Each row is a point. Each copy is the shape, with its points in the same order, stretched, turned, moved and blurred by noise. Some copies are also mirrored. Which?
In the rows, 128 means zero.

Shape (5 x 2):
[[ 81 139]
 [133 129]
 [159  49]
 [116 131]
 [151 141]]
Copy 1 (5 x 2):
[[ 89 122]
 [128 140]
 [167  79]
 [112 124]
 [144 156]]
Copy 1 is: only turned
Copy 2 (5 x 2):
[[ 83 129]
 [132 124]
 [174  37]
 [118 122]
 [145 143]]
Copy 2 is: only turned

Shape (8 x 3):
[[125 123 140]
 [138 135 131]
 [108 136 112]
 [136  77 131]
 [103 190 100]
 [ 40 131 138]
 [160 129 124]
 [168 139 163]]
Copy 1 (8 x 3):
[[128 128 127]
 [118 143 122]
 [142 122  99]
 [109  90 166]
 [147 153  55]
 [216 108 116]
 [ 90 141 125]
 [114 170 147]]
Copy 1 is: mirrored
Copy 2, 8 rows:
[[131 139 151]
 [151 135 137]
 [125 154 116]
 [127  86 151]
 [146 197  84]
 [ 58 199 114]
 [166 117 146]
 [180 143 182]]
Copy 2 is: only turned

Shape (10 x 4):
[[ 91 169  92 130]
 [134 181 181 132]
 [150 114 170  99]
 [ 99 162 102  89]
 [ 87 109  66 143]
 [138 137 100 147]
 [144  85 126 141]
 [141 114  93  93]
 [137 131 122 143]
 [128 142 121 172]]
Copy 1 (10 x 4):
[[ 91 188  97 144]
 [198 183 147 114]
 [150 132 182  95]
 [ 84 197 138 116]
 [ 48 138  91 157]
 [110 131  99 117]
 [111  93 136 121]
 [ 74 135 135  91]
 [123 131 117 121]
 [140 136  90 140]]
Copy 1 is: only turned
Copy 2:
[[ 99 192 117 124]
 [152 143 192 117]
 [137  85 154 121]
 [ 75 160 123  96]
 [ 99 169  73 159]
 [146 161 103 129]
 [147 106 107 161]
 [108 121  91 104]
 [147 144 125 137]
 [162 173 130 154]]
Copy 2 is: only turned
Copy 3 (10 x 4):
[[ 94 198 119  91]
 [184 184  99 130]
 [175 107 108 112]
 [111 181  93  57]
 [ 43 157 141  95]
 [118 164 159 107]
 [115 105 153 121]
 [118 124 144  61]
 [127 161 146 120]
 [115 180 142 137]]
Copy 3 is: mirrored

Shape (8 x 4):
[[ 78  99 124 155]
 [147 121  70 144]
 [126 121 159  66]
 [ 71 194 159 142]
 [ 92 137  81 169]
 [135 142 144 116]
 [126 147 114 150]
 [117 113 173 112]]
Copy 1 (8 x 4):
[[142 179 118  92]
 [119 144  61 131]
 [ 94  78 158 107]
 [100 171 185 165]
 [117 194  83 125]
 [119 115 138 138]
 [120 154 108 149]
 [150 117 158 112]]
Copy 1 is: mirrored
Copy 2:
[[ 76 108  91 136]
 [145 160 108 168]
 [127  78 200 105]
 [ 77 140 110  45]
 [ 84 168  70 143]
 [144 119 152  98]
 [128 140 105 121]
 [114  67 161 104]]
Copy 2 is: mirrored
Copy 3 (8 x 4):
[[101 102 165 136]
 [192 129 162 136]
 [125  94  71 128]
 [ 70 150 120  82]
 [146 130 175 115]
 [127 138 107 141]
 [135 151 147 137]
 [ 84 120 106 148]]
Copy 3 is: mirrored

Shape (11 x 6):
[[126 111 157 120 180 105]
 [166  85 137 123 175 136]
 [114 148 151 145  48 106]
 [113 128 103 145 166  99]
 [157 104 135 142 172 173]
 [110 102 156 148  49 101]
 [ 96 103 121 139 189 120]
 [105 115  97 142 169 127]
 [111  89  80 137 131 172]
 [118 106 147  88 123 187]
 [119 118 114  98 148 107]]
Copy 1, 11 rows:
[[104 175 140 171 138  89]
 [125 123 156 172 183  79]
 [153 161  96  66  79 121]
 [ 97 141 108 154  89  97]
 [131 118 135 179 171 118]
 [166 150 135  85  76 104]
 [ 92 144 141 187 109 111]
 [ 98 119 127 163  94 111]
 [119  76 149 147 121 124]
 [117 127 155 123 181 146]
 [ 85 135 134 127 128  91]]
Copy 1 is: only turned
Copy 2 (11 x 6):
[[107 125 166 100 174  95]
 [166 105 172  73 174  83]
 [108  95  92 158  67  94]
 [114  87 146 141 174 138]
 [170 115 192  91 147 100]
 [ 98  71 105 123  79  88]
 [110  95 169  96 167 139]
 [120  86 159 120 163 157]
 [138  78 150  75 124 166]
 [120 150 142  51  99 113]
 [102  98 122  95 171 137]]
Copy 2 is: only turned
Copy 3, 11 rows:
[[113  84 163 112 149 135]
 [147  93 166 139 144 170]
 [ 51 181 116 103  95 115]
 [104  82 109 127 120 127]
 [128 114 162 176 145 155]
 [ 53 162 135 102  69 148]
 [ 97  65 133 142 134 135]
 [ 96  83 115 140 124 142]
 [ 90 118 100 179 114 188]
 [ 73 153 147 165 162 185]
 [ 97 101 114 114 146 160]]
Copy 3 is: only turned

Shape:
[[146 112 144 128 158 128 129 144]
 [110 113 139 121 162 122 108 129]
 [152 161 156 210  92 179 181  93]
 [146 148 145 148 155 135 153 116]
 [130  91 101 103 137 127 131 178]
 [161 164 176 154 118 183 210  65]
 [103 102  98 131 170 133 148 131]
 [137  81 125 123 134 132 118 108]
 [113 139 115  88 127 157  84 128]
 [ 96 107 131 120 103 100 144 150]
 [161 172 105 123 111 123 125  80]]
Copy 1 (11 x 8):
[[132 130 129 141 152 113 140 147]
 [148 126 131 131 143 140 108 135]
 [  7 171 106 177 122 130 187 132]
 [ 92 161  95 153 134 130 150 155]
 [157 105 142 105 127  98 143 122]
 [ 21 204 110 205 108 158 211 174]
 [131 110 101 125 106 122 107 159]
 [135 126 151 148 132 118 115 114]
 [170  99 131 122 135 157 135  88]
 [118 134 150  89 122 126 136 127]
 [118 172  76 158 100 128 140  95]]
Copy 1 is: mirrored
Copy 2:
[[172 118 132 115 104 137  76 134]
 [146 150 150 123 110 120  82 140]
 [150 115 165 170 166 201 182 154]
 [154 114 152 129  88 156 127 140]
 [180 119  93 121 120  97  77 158]
 [140  98 154 107 142 236 183 179]
 [140 145 118 149  83 144  91 174]
 [146 146 107 117 152 142  80 135]
 [168 177 124  91 147  90 123 138]
 [121 109 141 131 152 106 105 174]
 [113 131 113  98 135 138 193 129]]
Copy 2 is: mirrored
Copy 3:
[[142 134 168 121 147  95  96 128]
 [114 127 147 118 150 109  79 156]
 [124 162 163 143 180 204 168  63]
 [109 146 151 102 176 124 132 113]
 [177 112 145 128 134  86 112 145]
 [129 124 119  79 175 189 159  36]
 [160 134 110 126 181 101 102 157]
 [128 120 110 158 139  89  91 108]
 [114 148 131 117  77 152  82 128]
 [146  77 153 132 146 120 113 149]
 [ 89 158 114 116 102 135 159  97]]
Copy 3 is: only turned
Copy 4 (11 x 8):
[[108 122 163 118 161 136 110  95]
 [100 142 157  91 148 131 104 132]
 [ 88 105 150 229  85 154 173  78]
 [104 133 173 138 120 135 111  86]
 [122  90 125  79 156 132 146 106]
 [ 99 104 216 201  72 132 148  73]
 [ 76 122 144  61 109 130 135 108]
 [ 84  89 150 117 132 110 119 128]
 [128 105 140  99 110 146 110 156]
 [129 135 140 104 146 100 172 130]
 [129  97 138 155  73 101  89 107]]
Copy 4 is: only turned

Shape:
[[126 172 133 165 116 147 109 108]
 [102 163 124 120 153 165 109 112]
 [155 140 131 148 159 192 124 178]
 [ 81 171 145 151 117 149 148 120]
 [116 199 125 119  96 158 142  92]
 [171 124 147 131 108 112  29 178]
 [169 106  87 132  80 152 157 150]
 [116 162 126  93 156 108 103 165]
 [131  84 164 155  83 157 129 135]
 [101 130 103 160 151 165 120 165]
 [136 123  94 122 135  91 152 129]
 [145  84 146 172  86 151 159 128]]
Copy 1:
[[126 116 144  91 148 163 110 138]
 [ 98 103 119 132 133 170 143 126]
 [ 89 173 102 143 173 138  95 100]
 [120 131 127  91 115 170 148 134]
 [138 118 166  98 109 210 121 137]
 [110 157 191 137 188  97 110 150]
 [138 175 178 113 133 118  88  75]
 [ 96 124 145 151 113 133 137 157]
 [148 173 149 104 166 114 143  88]
 [ 74 144 105 116 150 116 122 100]
 [130 105 152 120  98 102 113 125]
 [156 167 141  90 155 107 121  82]]
Copy 1 is: only turned
Copy 2 (12 x 8):
[[131  83  85 136 115 110 141 113]
 [143 126  96 108 133  94 175 134]
 [175 130 108 181  86 111 190 161]
 [123 131  78 121 128  72 115 108]
 [121 101 111 115 129  89 155  67]
 [ 61  91  72 150  69 193 150 168]
 [146 121 189 147  81 110 140 149]
 [ 92 161 104 134 157 121 156 165]
 [135 116  99 123  47 138 102 129]
 [144 142 106 143 112  66 146 191]
 [144 149 171 129 163 118 123 173]
 [166 113 130 138  61 128  96 133]]
Copy 2 is: mirrored
Copy 3 (12 x 8):
[[150 108 151 139 122 142 168  80]
 [126 150 173 127 142  97 149  77]
 [100 114 195 108 172 181 172 128]
 [133 105 155 163 138 125 133  64]
 [145 157 156 169  90 123 149  66]
 [130  86 148   7  86 161 104 158]
 [ 90 121 148 172  97 190 150 168]
 [151 149 164  90 142  66  93 126]
 [ 82  61 121 122 119 207 129 102]
 [101 108 199 137 154 128 148 117]
 [146 136 115 148 146  96 130 145]
 [ 92  56  99 154 133 220 154 115]]
Copy 3 is: mirrored

Shape, 12 rows:
[[154 180  82 167  96 131 148 166 140]
 [137 106 125 119 134  74  98 102 121]
 [193 124 157 152 158 118  74 119 179]
 [105 111 116  81  69  98 102 159 100]
 [150 133 147 192 107 128 167 156 158]
 [109 123 102 142 139 152 150 166  90]
 [125 215 119 185  67 157 133 158 190]
 [168 161 153 182 108 136 103 103 147]
 [129 107  94 102  95 148 150 141 113]
 [161 129 125 163 152 125 114  91 177]
 [192 167 155 167 143 135 145 114 157]
 [148 102  96 152 103 137 123 141 108]]
Copy 1, 12 rows:
[[156  95 126 178 153 152 169  94 128]
 [135 151 124 140 148 116  92 181 123]
 [155 143 163 105 167 173  61 119 152]
 [ 96 134  89 134 126 149 178 213 102]
 [178  71 146 135 108 131 121  92 128]
 [ 89  69 103 126 122 119 151 108 143]
 [203 108  94 112 168 173 187  68  89]
 [175 111 155 114 147 141 102 102  78]
 [100 132 130 137  84 133 166 136 135]
 [173 155 139 118 140 129  77  96 139]
 [181 102 199 116 145 137 105  88 146]
 [103 106 129 160 105 146 131 121 115]]
Copy 1 is: mirrored
Copy 2 (12 x 9):
[[133 135 179  55 115  69 174 159 106]
 [114 150 121 164 157 117  94 127 152]
 [ 77 185  61 133 160  99 128 111 160]
 [157 151 164 130 113 175 117 174  93]
 [102 127 148 112 138 110 191 157 103]
 [ 85  90 182  93 123 146 136 118  80]
 [161 145 139  60  77  63 218 182 139]
 [143 150  92 102 145 101 169 128 172]
 [128  93 153 113 152 139 115 159  72]
 [ 89 128  93 144 157  66 122 118 159]
 [102 125 108  81 171  95 158 133 155]
 [127 126 141 109 152 120 133 123  83]]
Copy 2 is: only turned
